Each wall is flat, endless, passes through zero and stands at right angles to its row. A trip goes straight from one point to another. List the walls that it crosses, first one first.

Walls:
(1): [-59 -20  32]
(2): [ 31 -18 -20]
(3): [ 25 -13  14]
(4): [-15  14  29]
Trips:
[-19   7  44] to [-15 -50  31] -> none
[37 10 10] to [-70 -20 -48] -> 3, 1, 2
[-32 -23   1] to [-32  -8  33] -> none
[-43   9   7] to [ 12   6 -19] -> 4, 1, 2
[ 30 -16  28] to [  1  -3 -23] -> 4, 3
[-13   7  43] to [ 17 -44 -10] -> 2, 4, 1

Walls:
(1): [-11 -10  -8 -34  -7 -24 -32 -15]
(2): [  1  15  -7  33  23  26 -28 -56]
(3): [ 20 -82   5  -3  19  11  20 -19]
(4): [  0   5  53   1 -19 -37   5   7]
Trips:
[  5  33   4  36  10  11 -60   4] to [  1  33  48 -10  29  17 -29 -11] -> 4, 1
[-33  18 -18 -11 -34  66  14 -12] to [ 18  -1 -54 -12  16 -23   0  36] -> 2, 1
[ -3 -21  -5  10 -20 -37 -27   0] to [-21  -1   9 -23  15   0 -18 -30] -> 2, 4
[-14   7 -12  -9 -36 -26 -20  64] to [-16  40  50 -15   8  -9 -20  30] -> none
[-42  34  27  29   4 -43  36  31] to [-18  32   8  27 -52  16   0  13] -> none
[  4  31  41  25  22 -14  12  12] to [-17  32 -20  15  25 -23  17 -17] -> 4
[-18 -33  14 -23 -52   3 -13  -1] to [ 19 -15  16 -17  16 -14  61 -76] -> 2, 1

Walls:
(1): [ -7  17  32   9  23   4 -34  25  36 -18  15  44]
(2): [ 27  46   2 -57  -6 -46  -3  29  10 -12  14  40]
(3): [-26  -2  54  29  19 -30 -10 -21 -38   8  48   9]
(4): [  0  23   8 -14   2  20 -14  19  -9  -5 -13 -37]
Trips:
[-38   3  -6  22 -17  27  28 -28  -8 -26   7  38] to [ 18   6  20  46  -3  16 -21  19  50  -7  33  15] -> none
[  3  10   8   6  20  31 -48  58  -8  67 -17 -17] to [ 34 -36  29  19 -26 -27  23  12  49  24  45   1] -> 3, 4, 2
[ 10 -23 -31  13  -4  10  -7  24   8 -42  28  -7] to [-41  -8  -2   7  11   4 -37  16   3  13 -12  -3] -> 4, 3
[-35   7   6  -9  -4 -21 -10  46  -2  -3  -1  10] to [-44  -2  -6 -22  34 -11  12  48  -2   5   7 -10] -> none
[ 25   2   3 -16 -25   7 -26 -24 -36 -34 -31   2] to [ 28 -40  22 -30  39  29  41  -1  48  57  -9 -11] -> 2, 4
[ 38  27  51  -1  -1 -20 -67   0 -47 -29 -26  23] to [ -8  12 -62  11 -41 -22  18  -3  32 -35  -9  23] -> 3, 4, 1
[ 13 -26  34 -56  -5 -15 -17  45 -33  28 -14  14] to [-29  11 -11  39  33   4 -25  63  -4 -37  -9  15] -> 2

Walls:
(1): [-24 -27 -18 -19  20  13  21 -35 -36   4  -1 -13  14  24  69  -7  63  52
   5  36  10  53  31  40]
(2): [  9  37  17  25  16  60   8 -27 -14 -17 -23  -4 -28  30  24  27   7  48
  -2  11  -9 -12  -6 -36]
(3): [-37  15  -4  17  48  31   2  51  17  10   1  26 -24 -16 -40  60 -17 -13
  -6  25   8  -9  -3  44]
(4): [ -8  24   2  -1  24  21  25  22  24 -16   0  -6 -51 -38  15 -16  32 -26
  39  16  29  15 -22   5]
Trips:
[ 54  18 -12  30 -47 -39 -46 -44 -23   5  -5  25  -4  13  -6  -4  -7   9
  48 -26  -4  32 -70  25] to [ 20 -19  18 -11  21  -3 -12  32  30  31  11 -30  16  -7   5  13  51 -43
  18   2 -24  15   6 -31] -> 4
[  9  41  31   2 -29  -5 -33 -24  41   6  -2  -9   8 -28 -16   3 -17   3
  14 -19   3 -34   8  15] to [ 18 -38   4  14 -34  31  -4 -10  56  -8 -14 -20  30   3 -61   2   3  63
  -2   9  23   8  -9   9] -> 2
[ 23  -2   1 -10  -5 -22  -5 -14  -8  -3  -1 -49  26   6 -20  26   9 -47
 -45 -45 -51  24   1 -17] to [-15  -9   4   5 -39  18 -18  34  -3 -10  19  -9  19   3   1  -8  -7   3
  14  28 -14 -48 -45  -2] -> 3
[  3  47  64  45   6  42 -11  -8 -47  13 -33 -38  16  16  14   0 -46  -3
  56  -1  23   4  -1  -9] to [  8  26  42  51 -43  11   0  34  -6  37 -22  -4  27 -15  41  14  36 -46
 -18   4  -4  24 -10  20] -> 3, 1, 2
[ -3 -42   2 -83 -34  22  17   5  -3  33 -47  18 -26  34   5  20  -5  15
  28  11 -43  14 -14   9] to [-12  46  22 -24   5 -48  11   3   3  21 -28  25   4  -6  -8 -34 -13  20
 -15   9 -32 -33  41  15] -> 2, 1
[-51  10  -7 -10  13  19 -55  10  -8 -33 -13  12 -28  59   7  -9   3  10
  30 -30 -10  17 -22  20] to [-12   7 -21 -68  43 -36  30  23  16 -32  35 -23 -25  16 -38 -13   1 -28
   7  -6 -42 -24  15   2] -> 2, 1
[-49  41   6  33  13 -18  11   5 -24 -10  50  12   0  31  21   5 -13   0
   4  26  13  16  13  22] to [ 28  32 -52  27  13 -13   1   9  12  11  38  26 -28   1  57 -20  27   7
  29  13 -22  22   3 -41] -> 3
[ 29  -4  11  12   9 -54 -28 -66  11 -13 -25 -29  -1  38   2 -31 -23   2
   1  -1  76 -13  74 -31] to [ 35  11  24 -23  -7  31  34   5 -28  -8 -13  -2  11  11  30  19 -14   7
 -29  12  38 -36 -10  28] -> 3
[  5  43  43  -2 -30 -36  -3  47   3  12   9  36   0 -10  18   9  14  -5
  13  31 -24 -17  -7  -4] to [ 23 -31 -33 -22  13 -57  19  -3   1  21 -20   7  20 -17  53  23 -61  -7
 -15  -4 -17  40 -64  25] -> 4, 3, 1

Walls:
(1): [ -6  23  29   6 -19   1 -11  -7  12 -22  21   0 -23  47   4   3 -34   7
   9  -7  45  13  20 -30 -12   0  32  41  46  14  25  29  62 -34 -22 -13
  -3   2  24  -9   9 -34 -25   5 -15 -55  -4   6]
(2): [  4  -3   7  12 -16  42   4 -21  25 -24 -20  30 -29 -57  40   7 -46 -15
 -21   3 -65   3  14  32  -4  19 -43  16 -18  -7  37  41  -9  19  18   9
   1 -18  19  19  -6  10  23 -39   1   0 -24   4]
(3): [-18 -14 -45   6  45   8  26 -23 -13 -21 -38  50  37  29 -19  38 -54 -21
  22 -15 -22 -60  26  13 -11  49 -19  29 -58  47  28  -2 -16  -6 -45  -9
  -9   8   5  20   1 -22 -31  12  -6  42  14  12]
(4): [ 12  34   8  22 -30  77   1 -17  16 -18 -16 -11   2 -12 -36   7 -32 -43
 -13  77   1   0  41 -26  14 -22  13  -8   5   4   0 -35 -26 -40 -20   5
  26 -37  12  -3   0  85  62  12  38 -15  35 -46]
(5): [ -9  47   9 -33  39 -11  20 -14 -21 -45  23   5 -18  24  23   2  -5  58
 -29   0  -4 -18 -27 -34  21  12  -5  35  23   1 -15 -46   0  39  13  11
  29  28  22  10 -33  22 -16 -20  31   7   5 -23]
Trips:
[-25 -27 -28  -7  19 -38  12  19 -34   9   3  23  -1 -49 -18 -46  26  18
   3 -11 -16 -19 -20  46  36  -5  16  14 -35  29  15 -10  29  12   6 -45
  24  -1 -37   2  52 -12 -54 -87  -4  -4  48 -42] to [ 77 -14 -52 -16   7 -31  63 -15 -59 -25   9   9  17  -2  12   2 -11 -16
  14  -7  27 -12   0 -28 -33  29   3 -15  49 -12 -13 -34 -35 -47 -21 -22
 -13  -6 -19 -44  31 -33  18  -7 -47 -11 -34 -53] -> 5, 1
[-49 -35  59  28  11  13  18  15  -2 -24  -2 -16  -9   6 -17   2  12  -2
 -15 -13  10 -14  13   0  75 -17  45  -8 -12  21  -5 -14 -28  18  28  17
  17  -7 -28  25  37  -1  15  33 -12  -7  -7  19] to [-29  31 -24  13 -41 -39  12 -13  14  17 -18  20  -7 -14  15  15  17  53
 -15 -17 -29  22  11  -5   8   4 -30  20  49  -3 -18 -12 -44 -24 -35 -22
  14  22  11  24   3  38 -27 -45 -18  10   6   0] -> 5, 2, 4
[ 51  51 -31  21  71  58  16  48  -9   6 -18 -39 -15  -8  -2 -59  -3  14
  27 -21 -29  39  -1  55 -33 -18  15  31  28  12 -13  -6  -7  -7  -4  16
  -8  -8  34  44  66  10   0  38  16   1  18  28] to [ 15   5 -71   5  -3  21  13   4 -28  -3  11 -55  18  17  27  23  -7 -37
  15  45  35 -28 -25  10  25  10  13 -34   6  24  15  68 -17 -23  11 -14
  -2 -40 -17 -17   3 -16  30   8   9  -1  -4   6] -> 2, 3
[ 22 -47   5  15  12 -12  18 -20  37 -24 -32  -6  38  17  39 -17  26 -28
 -18  35 -14  -4 -18  36  12  -6   1   0  -5   7  15  39 -37 -14 -27   5
  30 -11   1  22  15   5  28  -1  15 -17  23  -8] to [ 49  22 -30   5 -28  -9  18  20  -4   1 -46   6   9 -29  64   3  31  21
 -12  29  23  30  -3  11 -21 -12  34  -2   4  17   5  12 -18 -20 -36 -43
   9 -16   6  70 -47   7  23  15  -8  22  55  21] -> 3
[  1 -31   1  12  20  -7 -29   2  42  -6  35  -2  22 -31  22 -49  28 -37
  16 -30  22   6 -19  28 -17  33 -50   8  -4  25  38 -20 -87  -5 -19  17
  -7 -21   5  35  10 -20  21  -4   6  15  39  35] to [-33   2  55  58  26  18 -22  42 -16 -12   3  68  12  29  -9   5 -43  27
   1   8  33  32  17  -9 -51  -9  17 -32  35  14  24 -14  32   7 -71   2
  24  13 -36 -33 -32  38 -37  -6  22  37  -8  36] -> 2, 1, 4, 5

Walls:
(1): [  3 -13 -18  -8  51   1   5 -19  15  34  -6  -9   6 -55  11   3  13  -9
  65  15 -13  17 -17 -20 -18  16  -5  11  16 -16  12 -37  10  20  17  22
  14  10 -40 -17 -12  15  33   9  27 -17  -8  13]
(2): [ -9   1   5 -21  14 -25 -15 -19  27 -20 -60  13   3 -17  24  -3   9  -6
 -34  -1  27  38  16  12  10  42  49 -38 -31   1  23  -2  21 -75   5  -2
  13 -11  22 -85  30   4 -10  20  -7  41  29   0]
(3): [ 12 -39  20 -19   4  30 -51  14 -20 -33  16 -39  18  35  -2 -37  29  14
 -45 -55  30  16 -18  21 -47 -38 -13 -20  48   0  38   0  18  11  30  10
 -17   4 -11  38 -12  16  16  38   2   4 -22  -8]
(4): [-19   2 -33  -2 -27 -25  37  29 -44   6 -12 -33 -11  22  31  16 -30  50
   2  16 -30 -27 -32   4  -3 -15  31  31   3 -43 -31  23 -11  -4 -17 -37
  32 -27   0  21  30   1 -13 -17 -43 -18  15  19]
(5): [ 23  13   7 -10  16 -61  15  -7 -31 -43   0  27 -36  22 -19 -32 -36 -30
 -12  -4 -23 -26 -40 -49 -17  -3   0 -19  15  -1  16  -5 -32  13 -35   2
  16   5 -13 -28   1  39  -4 -28  -3   7  55  -6]
Trips:
[  1  42 -16  37 -33 -28  -5   7  33  38 -30  52   6 -25 -55 -14  -5 -16
  19 -52   5 -12 -15 -15  -3  20 -15 -25  22   1  -8 -14 -12  24 -14  35
 -31 -32   5  -3  15   6  13 -34  32 -18  74  19] to [  9  -8  -3 -52  -7  -6  39  -6 -40   7 -38 -13 -13  -8   9 -10 -14  63
  55  -7   1  -2   9 -40 -22  49  71   9 -28  11 -14 -19  13  34  31  -8
  -9 -11   4  59 -19  -9 -21   0 -48  -6 -73 -17] -> 4, 5
[ -2  12 -19  18   5  -6  -9  -1 -30 -14 -18  30 -32 -24  24  14  22  15
 -20  65 -16 -34  16   0  47 -13  32 -40 -29 -20  29 -12 -62 -12  -6  -5
 -16 -30 -10  -2  16 -14   2 -20 -34  32  23 -28] to [ -6  12 -36   3   8  19  -9  35  60 -10 -12   4 -16  11  10   7  -6  21
  11 -64  12  29 -19 -38  25  -3 -12 -33  49   3  44  24   4  16  39  30
  26  17  18  57 -11 -27 -72 -19  50  55  -8 -47] -> 4, 3, 5, 2
[-29  26  26  20  23 -32 -22 -23  16 -10 -21   5 -47  -8 -27  -6 -24 -47
  25   7  14  -2   5 -19   3  13  20 -40 -39 -26   4 -27 -27 -25 -25  -3
 -11  -3 -13 -25  13  -9  -8  51  -5 -40  42 -31] to [ 33 -16  11 -23   6   1  56 -71   7  47  14   0 -20 -20   5 -18 -41   3
 -10 -16 -28  21  29   4  16   4 -16  -2   4 -39  63 -14 -11   3  71 -48
   0 -17  -8 -25  21   5  17 -62  19  12 -30  25] -> none
[ 23 -46 -15  -3  43 -27  27  19  25   1  -2  -7  10  13 -26  25  -5 -31
 -34 -11  26   6 -16  30 -26 -27  20   8  17 -47 -44   0  13 -38 -19  25
  49 -31  14 -27   4  16   7  11 -11  -5   8  -8] to [-10 -51  -5  14 -13 -15  41  27 -44 -17  14  23   1 -40  54  -4   1  53
 -25  25  20  41  22 -22   3 -16  30 -29  26  14  49 -13 -77 -33  23  25
   8 -38   0  -4  54 -11   6  20   4 -41   4  -8] -> 1
[  7  -7 -30  -6 -17  22 -36   9 -21 -47  15 -28 -20  13  19  41  52 -23
  11 -47  19  -3 -20 -25  11   9  27  20  15 -31  -6   2  23   0  33   3
   6   1  13  52 -33 -39  13 -23  38  -8 -21 -31] to [-26  14  -1  24  -4 -10  -4 -20   0  45  21 -19   9   9 -17 -37   7 -38
  29  36  15 -12 -55  15   1  17 -19  67  -1  12  20 -27  12   0   6 -41
  -5 -20  55  12  -1 -63  15   6 -18 -26 -30   2] -> 1, 4, 3
[ -4  17 -49  18  10   1  25  17  28  11 -16  57  16 -25 -17  24  34  -8
 -19  46  14 -25  42  27 -27  59  16 -33  45  -3  -1 -18   0  -1  -9   8
 -20 -14   8  -2   6  22  18  16  31   0  20  51] to [-15 -51  -3  25  -7   5 -40 -35   4  10 -13  21 -54  46 -37 -24  33   1
 -13  21 -54   0  14 -54 -15  -9  29  59 -22   8 -15  39  -7  49 -24 -27
 -10  20   5  32 -10 -29  -1   3  10 -21  19 -13] -> 2, 5, 1, 4
[ -2 -18 -35  25  23  17  23   5 -36 -17 -33 -29  31  -4  10  35   3  39
  -9 -48 -18   7 -17 -47  21  39 -18   6  19  11  -3  13  -3  -6  45  33
  20  -5 -30   0   8  15 -12  13 -23 -50  30 -25] to [ 21 -18  23  54  33   6  -1  28   4 -53 -18   6 -27  10   6  -5 -29   7
 -52   1 -27  39 -47  41 -57 -20  16  -2  -4  27  15  38  26  47  -5   7
 -44 -57 -29   5 -38  12  33  23  55   7 -19 -42] -> 4, 1
[-15   2   5  15 -35   5   5 -48 -24 -55 -23   7 -20  20  38   0  12 -29
 -19   6 -70  14   2  -5 -18 -30  -2 -66 -29   9  -8   9 -52 -14 -24 -25
 -23  19  14 -57  17 -45  29 -22  35  20  39 -56] to [ -6   1  15   6  71   5 -13  11   3 -20  13  -9   3  28  20  12  -6  22
 -19 -17  40  15  -3  43 -23 -11  79 -30  -3 -31 -46  -7  35  -5 -29 -15
 -64 -14  11  20   3 -11  -6 -30  -4  -1 -22 -54] -> 3, 4, 5

Walls:
(1): [-36  -6   4  -9   3  11   3  21 -20   4 -15  39 -37  -5  31  -2  36  24
 -25  29 -40  44   3 -28  14 -29  29   2  75  13 -46 -13 -22  -3  10 -36
 -10  -9   7  -6  10   9 -12   3  16  28   7 -39]
(2): [ 73  22 -26  22  -6   6  31 -38  16   1  27 -16 -30  25  20 -11  -2 -33
  -7  32 -10  58  15  75  36 -20  26 -32 -29  40 -21  22 -29 -18  45 -44
 -30  22  27 -23   8  -5  -4  15  32 -17  37 -19]
(3): [-34   0 -17 -26  26  21 -18   9  28   4 -16   1   5  20  31  -3 -46  17
 -30 -30  56 -31  29 -15  25 -51 -12   5  27   3  16 -15 -30 -78  15 -26
  36  48  21  -6   7 -13 -25  -2  51   1 -34 -23]
(4): [-13 -19  22  32  39  -2  77  22 -45   0 -36  13 -24  16  -7 -23  24 -25
  35  -3  -1  -8 -36  17  47  29 -22  33  23  24 -26  22  24  -2  28  25
  -6 -11   9 -11  -4 -29 -51   0  19  11 -55  -3]
Trips:
[-10 -16  -3  -6 -26  14  30  11  33   2 -40  39  -1  14  90 -38  43 -47
  -6  32  19  35  11 -35 -18  -2 -14   8  23 -24 -13  17  38 -20  51 -11
  16 -42  70  13  -3  -4  30 -38  31 -23  -3  37] to [-38  15   6 -30  19  -4 -18   4  35   8 -26 -51  12   2  35  77  -8  91
 -32  11 -19 -26  11  -7 -32 -18  -9  40  42 -18 -18  19  12 -25 -29  -5
   7  -6 -25  15  15   8  25  19  51  15   5 -10] -> 2, 4
[ -7  11 -20  28  20 -29 -13 -24  32  12  12  48   1  -4 -52 -24   5 -18
   5  23  -5 -15  22  10  -3 -27 -17  19 -63  31  25 -18 -40  11 -28  28
 -14  31   2   1  -7 -46  17   2   9  21  15  -5] to [-36 -32  29  -5  33   4  27  33  38  11  13 -49  13 -12  21 -15  25   1
   3   3  -8 -38  -9   1 -32  15  -5  48  -2  -7 -10 -14  34  11  20  11
  20 -10  -7   6   1  24  43  -7  -1  33 -46  -9] -> 2, 4
[ 25  38 -50  20 -16 -29 -36  -5 -47 -26  -5  38 -24  25   6  -6   2  12
 -30  45  -9  27  -4  24   0 -27  41  20 -24  44 -10  -9 -28  15  58   3
  26 -34   7 -23  31  46   3  -6 -34  -8 -15   8] to [ 39   8 -20 -28 -28 -25  15  11   4  -7  38   6 -28   4 -25   1 -67 -26
 -35  16 -26 -34   6  -7  -2 -21 -73   5   7 -28  -5 -14   9  -6  10  16
   2  58   8  23 -67 -25   6 -30  13  -6  31  44] -> 1, 3
[ 81 -24   8  -6  35   2  22  -8  -1 -25 -17 -17   2  27   6  -7 -19  17
 -58  10   0  15 -46 -28  15   6  21  -2 -37 -10  20  68   1 -75 -14  28
  -3  22 -61 -28  37 -17   8 -25 -38  34  -7  31] to [  3 -16 -61 -56  26   5 -21   6 -23 -26 -36 -44  21 -43  10  15  -7 -25
  38 -13 -30   2 -31  26  15  22   0 -22  19 -26   0   6  13   7  22   3
  43 -24 -10  -2   2 -12 -56  -5 -18 -44 -45 -53] -> 2
